Every row gives one point. The points of each table are mixes of a few directions, plus a little noise. How many directions does each table use, and how many do they share? Where both have some left over, give the other angles between the two spaces (their principal angles), to ten degrees, smallest first.

First (5 x 3):
0.5; 1.1; -5.9
-0.5; -1.1; 6.1
-0.4; -0.7; 4.1
0.9; 1.8; -9.8
-0.5; -1.0; 5.5
Second (6 x 3):
-2.7; -0.1; 0.8
5.0; 0.2; -1.3
-4.7; -0.1; 1.2
-8.2; -0.5; 2.2
11.1; 0.6; -3.1
-0.6; 0.0; 0.2
Directions: first 1, second 1, shared 0; angles 70

First (9 x 8):
2.3; -4.2; -2.7; 4.8; -2.7; 0.6; -2.5; -3.7
0.3; 0.8; -3.4; -4.0; -1.1; 2.7; -1.7; -3.7
-4.3; 3.0; 9.6; -3.5; 4.0; -7.6; 5.7; 11.1
-0.5; 2.7; -3.0; -4.6; 3.6; 5.0; 0.0; 0.8
-2.2; 1.8; 6.4; 2.3; 4.8; -3.6; 4.5; 8.9
-1.3; 2.8; -0.3; -6.4; -0.8; 0.0; -0.1; -1.3
1.4; -5.9; -3.4; 1.8; -1.4; -0.2; -3.0; -1.3
1.7; 1.6; -2.2; 2.4; -2.2; 3.1; -1.0; -5.5
2.8; -2.8; -1.2; 7.5; -4.4; 0.1; -1.8; -5.4
Second (9 x 8):
-1.7; -1.6; 0.7; -1.9; 0.1; -0.4; -0.4; 0.0
-0.1; 0.4; 0.2; -0.1; 0.0; 0.1; 0.1; -0.2
7.3; 13.8; -1.1; 8.7; -0.4; 3.3; 3.9; -2.3
-6.8; 7.0; 7.2; -6.9; 0.1; 2.2; 2.8; -4.3
6.9; -5.4; -6.8; 7.1; -0.1; -1.8; -2.3; 3.9
-4.0; -2.7; 2.1; -4.4; 0.2; -0.6; -0.6; -0.3
-0.8; -7.4; -1.7; -1.3; 0.1; -1.9; -2.3; 2.2
1.8; -8.3; -3.9; 1.5; 0.0; -2.3; -2.8; 3.3
-2.8; 4.2; 3.4; -2.8; 0.0; 1.2; 1.6; -2.2
Directions: first 4, second 2, shared 1; angles 40

First (9 x 12):
0.4; 1.7; -4.4; 1.4; 2.0; 3.5; 4.3; -4.8; -3.5; 2.3; -0.4; -3.5
0.1; -4.1; -2.3; 1.6; 5.8; 9.6; 3.1; 1.3; 0.2; 3.5; -1.3; -2.3
0.5; 0.3; -4.7; -1.5; -4.8; -2.2; 3.4; -1.1; -0.4; -2.6; 0.6; -1.4
-0.1; 2.8; -5.7; -3.1; -3.9; -5.7; -0.5; -5.7; -7.3; 0.2; -1.5; -0.6
-5.6; 2.8; 2.8; -5.6; -4.3; -6.9; 1.4; -0.5; -2.6; -8.1; -0.3; 8.2
3.7; -3.3; 4.3; 3.5; 7.3; -0.2; -7.5; -0.3; 1.9; 6.8; 0.7; -3.6
-1.4; 5.2; 5.6; 0.8; -3.3; 0.7; -9.4; 6.9; -0.1; 3.8; -3.9; 6.1
0.9; 0.6; 2.8; 4.1; 0.3; 4.4; 5.7; 2.4; 7.9; -3.2; 3.5; -2.0
1.3; -6.0; 1.6; -1.5; 1.3; -3.6; -0.6; 1.7; 4.1; -2.7; 2.5; -0.5
Second (8 x 12):
-0.7; 6.4; -4.4; -5.9; -9.0; 0.6; 5.1; 3.2; 8.7; 4.2; 4.2; 0.1
1.2; -6.3; 2.2; 5.9; 10.4; -0.3; -3.3; -6.5; -8.8; -4.2; -3.4; -1.0
0.1; -2.4; 8.4; 7.3; 7.3; 0.7; 0.0; -0.9; -5.4; -2.0; -0.7; -5.9
0.6; -1.6; -2.0; 0.5; 2.7; -0.2; -0.4; -3.5; -2.0; -1.0; -0.7; 0.5
-1.0; 1.8; 2.3; -1.5; -4.5; -0.1; -0.9; 5.8; 2.6; 1.3; 0.2; 0.9
1.3; -1.8; -3.7; 0.9; 4.7; 0.0; 1.3; -7.2; -2.4; -1.2; 0.0; -0.6
-0.8; 0.0; 1.9; -1.1; -3.3; -0.5; -3.1; 5.3; 0.9; 0.2; -1.3; 2.4
-0.7; 3.9; -4.7; -6.1; -8.3; -0.2; 1.1; 3.8; 6.5; 2.8; 1.6; 3.5
Directions: first 6, second 3, shared 1; angles 40, 50

First (11 x 18):
4.9; 6.7; -3.1; -4.8; -0.6; -0.8; -1.0; 1.2; 2.5; -2.2; 0.8; 3.3; 2.0; -3.9; -5.0; 0.5; 1.5; -2.7
-10.9; -6.4; 8.0; 7.1; -4.1; 1.5; -0.6; -4.6; -6.5; -1.1; 1.4; -3.1; 0.0; 10.5; 2.9; 3.4; -8.0; 0.1
7.8; 1.9; -1.7; 1.1; -0.9; 2.5; -0.3; 0.0; 3.8; 1.9; -2.7; -2.3; 0.2; -3.8; 1.8; -1.3; 8.2; 0.9
2.9; 1.2; -0.8; -2.1; 2.8; 3.7; -2.4; -0.1; 2.4; 1.4; 1.2; 3.0; 1.2; -2.0; -0.3; 1.7; -0.6; 2.6
-0.9; -7.1; 1.3; 1.1; 3.3; 2.9; -0.1; 3.1; -1.6; 6.8; -1.2; 1.8; -1.6; 0.5; 3.1; -4.8; -0.2; 2.7
-2.6; -9.4; 4.9; 2.5; 1.1; 5.8; -5.2; -0.9; -3.2; 10.8; -5.9; -2.8; -1.1; 8.2; 7.9; -7.9; -4.3; 1.6
4.4; -0.4; -4.4; -1.8; 3.9; -1.8; 1.9; 2.5; 3.5; 2.4; -2.4; -1.6; -2.1; -5.2; 2.6; -3.6; 5.4; 2.1
-4.0; 0.8; 1.4; -0.4; -2.0; -2.0; -0.1; -0.9; -2.5; -2.4; 1.0; 0.4; 0.6; 3.1; -2.0; 0.9; -4.3; -2.6
-6.9; 2.5; 2.9; 3.7; -8.4; -6.6; 5.6; -0.1; -5.9; -9.3; 4.2; 0.2; 0.7; 2.6; -7.2; 4.2; -1.1; -6.7
4.8; 6.7; -6.8; -6.3; 4.6; -3.6; -0.4; -0.6; 6.3; -2.8; -0.8; -1.3; -0.3; -5.8; 0.1; 1.2; 1.6; 1.3
0.5; 3.6; -1.6; -0.1; 0.0; -1.6; 2.9; 0.4; 1.3; -5.5; 4.5; 2.4; 0.6; -4.1; -3.9; 5.7; 1.7; 0.7
Second (9 x 18):
-2.9; 4.3; 0.5; 1.4; 6.3; 0.9; 1.1; 1.2; 0.5; -1.7; -4.3; -5.0; 3.0; 4.9; 4.3; 1.8; 1.2; -1.2
0.5; -0.4; 1.2; -2.7; -6.7; 3.1; -2.7; -2.5; -4.7; 1.0; -2.6; 3.3; -0.2; -2.1; -5.0; -1.4; -2.9; 9.1
-0.4; 1.1; 1.1; -2.3; -3.9; 3.1; -2.0; -1.8; -3.9; 0.2; -3.9; 1.2; 0.6; -0.4; -2.9; -0.5; -2.1; 7.8
-0.2; 1.1; 2.7; -1.8; -2.7; 5.7; -2.5; 0.3; -4.6; 1.4; -2.2; 4.7; 2.5; 0.1; -4.9; -0.2; -2.2; 5.7
0.2; 0.5; 2.1; -1.5; -2.7; 4.3; -2.0; 0.4; -3.6; 1.2; -1.2; 4.2; 1.7; -0.3; -4.4; -0.3; -1.9; 4.7
0.0; -2.1; -5.0; 3.6; 6.2; -10.9; 4.9; -0.5; 9.1; -2.7; 4.1; -9.1; -4.5; -0.1; 9.6; 0.5; 4.2; -11.6
1.0; -1.6; -1.5; 2.7; 3.9; -3.2; 2.2; 2.4; 4.8; 0.0; 5.3; -0.5; -0.8; 0.0; 3.1; 0.7; 2.7; -9.7
1.1; -1.7; 0.9; -3.1; -7.7; 1.8; -2.5; -3.0; -4.1; 1.3; -1.2; 3.6; -1.3; -3.4; -5.0; -1.8; -3.0; 8.5
0.5; -1.0; -2.2; 3.8; 6.9; -4.8; 3.4; 3.5; 6.7; -0.6; 5.9; -2.6; -0.8; 1.1; 5.5; 1.4; 3.8; -12.7
Directions: first 6, second 3, shared 1; angles 60, 90

First (8 x 32):
2.3; 7.5; 13.1; 8.6; -0.6; -6.2; -2.9; 8.1; 17.2; -5.8; 1.6; 8.3; 5.3; 10.0; 2.3; 9.6; 5.6; -3.8; -1.6; -8.6; -2.1; 6.3; -7.8; 4.4; -7.4; -3.3; -11.3; -2.4; -4.9; -9.4; 0.5; -12.9
0.0; -0.2; -0.6; -0.2; 0.0; 0.3; 0.1; -0.3; -0.5; 0.1; -0.2; -0.3; -0.3; -0.4; -0.1; -0.4; -0.1; 0.3; 0.0; 0.2; 0.0; -0.2; 0.4; -0.1; 0.3; 0.2; 0.4; 0.2; 0.1; 0.2; 0.0; 0.3
0.4; 1.1; 2.0; 1.2; -0.2; -0.9; -0.4; 1.2; 2.2; -0.8; 0.2; 1.2; 1.0; 1.4; 0.3; 1.4; 0.7; -0.5; -0.2; -1.3; -0.3; 0.9; -1.1; 0.5; -1.1; -0.4; -1.6; -0.3; -0.7; -1.3; 0.1; -1.9
0.4; 1.9; 3.4; 2.3; -0.4; -1.7; -0.7; 2.2; 4.8; -1.5; 0.5; 2.4; 1.4; 2.6; 0.5; 2.6; 1.5; -1.0; -0.5; -2.4; -0.6; 1.7; -2.1; 1.0; -2.0; -1.0; -3.2; -0.5; -1.3; -2.5; 0.1; -3.7
0.5; 1.1; 2.2; 1.4; 0.0; -1.0; -0.4; 1.3; 3.0; -1.0; 0.3; 1.4; 0.8; 1.8; 0.5; 1.7; 0.8; -0.6; -0.1; -1.4; -0.5; 1.1; -1.4; 0.6; -1.3; -0.7; -1.9; -0.2; -1.0; -1.7; 0.1; -2.1
-1.6; -5.8; -9.8; -6.7; 0.5; 4.8; 2.0; -6.0; -13.0; 4.3; -1.1; -6.4; -4.0; -7.7; -1.7; -7.1; -3.9; 2.8; 1.3; 6.6; 1.5; -4.8; 5.9; -3.2; 5.5; 2.6; 8.8; 1.6; 3.6; 7.0; -0.4; 10.0
-0.5; -1.1; -1.9; -1.3; 0.1; 1.0; 0.6; -1.2; -2.5; 0.9; -0.3; -1.3; -0.9; -1.4; -0.5; -1.6; -0.8; 0.5; 0.3; 1.4; 0.3; -0.8; 1.1; -0.6; 1.1; 0.4; 1.7; 0.4; 0.8; 1.3; -0.2; 1.9
-1.5; -4.8; -8.5; -5.6; 0.6; 4.2; 1.8; -5.1; -11.3; 3.8; -1.1; -5.4; -3.5; -6.6; -1.6; -6.3; -3.5; 2.5; 1.3; 5.6; 1.4; -4.2; 5.1; -2.7; 4.7; 2.2; 7.5; 1.4; 3.1; 6.2; -0.5; 8.4
Second (11 x 32):
2.7; 7.0; 5.8; 9.1; 2.4; -4.1; -1.9; 4.0; 5.6; -1.6; 8.6; 3.2; 2.9; 2.9; 4.7; 4.2; 3.3; -1.4; -2.0; -0.9; -2.9; 6.7; 0.4; 2.1; -6.5; -4.0; -1.0; -0.2; -4.1; -2.0; 4.9; -6.9
-1.9; -4.0; -0.2; -5.6; -2.8; 1.9; 1.0; -0.7; 1.5; -0.9; -8.2; 0.3; -0.8; 1.2; -3.8; -0.4; -1.2; -0.1; 1.2; -3.0; 1.9; -4.2; -3.7; -0.2; 3.6; 2.7; -4.1; -0.8; 2.0; -2.1; -4.8; 1.6
-1.2; -3.0; -3.4; -3.7; -0.5; 2.1; 0.9; -2.5; -4.1; 1.4; -2.5; -2.1; -1.7; -2.5; -1.6; -2.8; -1.8; 1.0; 0.7; 1.6; 1.0; -2.8; 1.2; -1.2; 3.0; 1.6; 1.7; 0.5; 1.9; 1.8; -1.3; 3.9
1.5; 3.0; 0.2; 4.3; 2.1; -1.2; -0.8; 0.5; -1.3; 0.7; 6.3; -0.2; 0.7; -0.9; 2.9; 0.3; 0.9; 0.2; -0.9; 2.2; -1.3; 3.2; 3.0; 0.2; -2.7; -2.1; 3.1; 0.5; -1.5; 1.6; 3.7; -1.3
0.0; -0.1; -0.3; 0.0; 0.1; 0.0; 0.1; -0.3; -0.5; 0.2; 0.4; -0.2; -0.2; -0.4; 0.0; -0.4; -0.1; 0.1; -0.2; 0.4; 0.1; -0.1; 0.4; -0.1; 0.2; 0.0; 0.6; 0.1; 0.0; 0.3; 0.3; 0.3
-3.7; -8.5; -3.7; -11.7; -4.2; 4.6; 2.3; -3.5; -1.7; 0.0; -14.0; -1.9; -3.0; -0.9; -7.1; -3.1; -3.3; 0.7; 2.6; -2.4; 3.8; -8.5; -4.4; -1.6; 7.8; 5.2; -3.8; -0.6; 4.6; -1.1; -8.1; 6.1
2.9; 8.0; 7.3; 10.2; 2.3; -5.3; -2.5; 5.3; 7.7; -2.2; 9.0; 4.4; 3.9; 4.4; 5.0; 5.6; 4.2; -1.8; -2.2; -2.0; -3.1; 7.7; -0.4; 2.7; -7.6; -4.4; -2.3; -0.6; -4.7; -2.9; 5.0; -8.8
1.5; 3.3; 1.3; 4.5; 1.7; -1.7; -1.0; 1.4; 0.6; -0.1; 5.5; 0.8; 1.1; 0.1; 2.8; 1.2; 1.3; -0.4; -0.9; 1.0; -1.5; 3.2; 1.6; 0.6; -3.1; -2.0; 1.5; 0.3; -1.9; 0.3; 3.2; -2.3
-1.1; -3.0; -5.0; -3.6; 0.0; 2.6; 1.0; -3.0; -6.5; 2.1; -1.0; -3.0; -2.2; -3.7; -1.1; -3.5; -2.2; 1.4; 0.9; 3.1; 0.9; -2.8; 2.7; -1.6; 2.9; 1.4; 4.1; 0.9; 1.8; 3.5; -0.5; 5.0
2.7; 7.1; 5.7; 9.3; 2.4; -4.3; -2.2; 4.3; 5.5; -1.4; 8.9; 3.4; 3.2; 3.1; 4.9; 4.4; 3.4; -1.3; -2.0; -0.8; -2.7; 6.9; 0.6; 2.2; -6.5; -4.1; -0.7; -0.4; -4.1; -1.9; 5.0; -7.1
-3.7; -9.7; -7.5; -13.0; -3.6; 5.8; 2.9; -5.4; -6.9; 2.0; -12.7; -4.3; -4.2; -3.8; -6.7; -5.8; -4.5; 1.8; 2.7; 0.8; 4.0; -9.4; -1.2; -2.9; 9.2; 5.5; 0.4; 0.2; 5.6; 2.2; -7.2; 9.5
Directions: first 1, second 2, shared 1

First (8 x 32):
-0.3; 4.2; 3.6; -9.4; -5.3; 3.9; 8.2; -0.3; -1.7; 0.5; 0.9; 2.1; -0.1; 0.6; 5.0; -1.8; -1.8; -0.5; -3.6; -0.7; -2.7; 1.0; -1.0; -4.2; 2.4; -5.5; -2.3; 5.6; -6.5; -1.4; -3.6; 2.3
1.4; 2.0; 2.3; 0.4; -1.8; 1.4; 0.2; -0.5; 0.7; -1.6; -0.5; 1.3; 2.0; 0.6; 0.6; -4.3; -0.6; -2.3; -3.2; -1.1; -4.2; 2.6; -3.3; -2.2; -1.8; -3.2; -5.0; 5.6; -1.8; 2.1; -0.1; 1.5
-3.2; 3.8; -8.4; -6.1; 2.4; 0.1; -14.9; -0.1; 2.8; 0.7; 2.9; 2.7; -7.3; 1.4; -4.3; 2.3; 1.1; -4.0; -5.1; -1.5; 1.7; 7.4; -0.4; 6.8; -1.1; 3.9; -4.3; -5.7; 0.5; 6.5; 2.0; 4.8
-2.3; -6.6; -5.7; 8.2; 4.1; 0.0; -10.3; 2.4; -3.1; 2.5; 0.7; -4.2; 2.9; -0.2; -0.7; 5.1; 0.6; -2.0; -0.6; 1.4; 2.6; 3.5; 0.2; 0.8; -3.1; 6.5; 6.0; 0.8; 1.8; -0.2; 7.0; -1.6
0.7; 3.8; 1.9; -1.6; 1.7; -5.0; 0.2; -0.5; 7.4; -2.0; 0.3; 2.6; -5.3; 3.4; -4.7; -3.4; 1.5; 1.8; 2.5; 1.4; 0.1; -2.1; 1.7; 4.8; 0.0; 1.3; -5.2; -9.0; 4.2; 4.1; -2.1; 0.1
4.7; -2.7; 6.4; 7.5; -0.9; -0.8; 11.1; -1.9; -1.2; -3.4; -3.9; -1.3; 6.1; -4.0; 0.9; -3.2; 0.1; 3.9; 5.9; -1.6; -1.7; -8.0; -0.5; -3.8; 1.4; -4.2; 1.8; 3.1; 3.1; -4.9; -3.6; -3.8
-2.3; -2.9; -9.4; -1.1; 1.9; 2.9; -8.1; -1.2; -5.4; 1.2; 0.5; -1.2; -1.2; -6.3; 0.5; 7.9; 0.1; -0.4; 0.1; -3.6; 5.3; 0.3; 1.7; 2.6; 2.8; 1.9; 6.8; -1.4; 0.4; -2.9; 0.3; 1.3
0.7; -1.5; 9.5; 2.0; -1.9; -2.3; 14.2; 2.5; 0.8; 1.8; -0.2; -2.4; 3.2; 4.8; 3.1; -2.5; -0.8; 3.4; 3.5; 5.4; -1.2; -4.6; 1.9; -4.9; -0.5; -0.3; 2.6; 1.4; -1.8; -3.1; -0.1; -4.6
Second (10 x 32):
2.6; 3.0; -0.2; -2.5; 1.7; -0.5; -1.5; -3.9; 3.0; 0.7; 2.2; 1.6; 2.2; 2.0; -2.0; 0.3; 0.7; -1.3; 0.5; 0.8; -0.5; 4.3; 1.0; 0.1; 0.0; -3.5; 0.4; -1.2; 1.2; -3.9; -0.7; -1.0
-0.1; -7.9; 7.7; 9.9; -3.3; 1.4; 12.2; 4.8; -6.7; 0.7; -3.2; -5.9; 7.7; -1.0; 6.6; -1.3; -1.7; 2.5; 2.1; 2.4; -1.9; -6.2; -1.3; -8.4; -1.5; 0.7; 5.5; 10.1; -3.3; -2.9; 2.9; -4.3
-0.6; 2.8; -3.5; -4.0; 1.0; -0.5; -5.3; -1.2; 2.2; -0.7; 0.9; 2.2; -4.3; -0.2; -2.5; 0.6; 0.6; -0.7; -1.0; -1.4; 1.1; 1.4; 0.3; 3.7; 0.4; 0.4; -2.7; -4.0; 1.2; 2.6; -1.2; 2.4
0.0; -2.5; 2.2; 3.2; -1.0; 0.2; 3.9; 1.4; -2.2; 0.4; -1.0; -1.6; 2.6; -0.2; 1.9; -0.3; -0.5; 0.7; 0.5; 0.9; -0.4; -2.0; -0.4; -2.6; -0.4; 0.1; 1.8; 3.0; -0.8; -0.8; 0.8; -1.2
6.1; 11.8; -6.3; -12.7; 6.2; -1.9; -12.3; -11.6; 11.1; 1.0; 6.6; 7.9; -1.3; 4.7; -9.3; 1.8; 2.6; -4.3; -0.5; -0.1; 0.1; 13.5; 3.0; 6.1; 1.2; -8.0; -3.4; -9.9; 5.1; -6.1; -3.2; 1.0
-2.0; -2.6; 0.8; 2.4; -1.5; 0.3; 1.9; 3.1; -2.6; -0.6; -1.7; -1.9; -0.9; -1.4; 2.1; -0.4; -0.7; 1.0; -0.1; -0.2; 0.1; -3.5; -0.8; -0.6; -0.2; 2.5; 0.2; 1.8; -1.1; 2.6; 0.5; 0.3
3.6; 3.8; -0.5; -3.3; 2.2; -0.6; -2.1; -4.9; 4.0; 0.9; 2.9; 2.3; 2.4; 2.5; -2.8; 0.4; 0.9; -1.9; 0.6; 0.8; -0.8; 5.7; 1.3; 0.2; 0.0; -4.6; 0.4; -1.7; 1.6; -4.9; -0.8; -1.3
-8.7; -10.5; 2.6; 10.0; -6.3; 1.6; 7.3; 13.1; -10.9; -2.2; -7.3; -6.9; -4.7; -6.3; 7.9; -1.5; -2.3; 4.6; -1.0; -1.8; 1.3; -14.6; -3.3; -1.9; -0.3; 11.0; 0.4; 6.1; -4.4; 11.5; 2.5; 2.3
-1.3; 1.7; -3.0; -3.0; 0.6; -0.5; -4.4; 0.0; 1.1; -0.7; 0.2; 1.5; -4.1; -0.6; -1.9; 0.3; 0.5; -0.5; -1.1; -1.5; 1.0; 0.7; 0.2; 3.4; 0.7; 1.3; -2.5; -3.3; 0.8; 3.1; -0.9; 2.3
0.7; 0.5; -0.1; -0.6; 0.2; 0.0; -0.2; -0.7; 0.4; 0.1; 0.4; 0.2; 0.3; 0.5; -0.4; 0.1; 0.3; -0.1; -0.1; 0.3; -0.1; 0.8; 0.3; -0.2; -0.1; -0.7; -0.1; -0.2; 0.1; -0.7; -0.2; -0.3
Directions: first 5, second 2, shared 1; angles 80
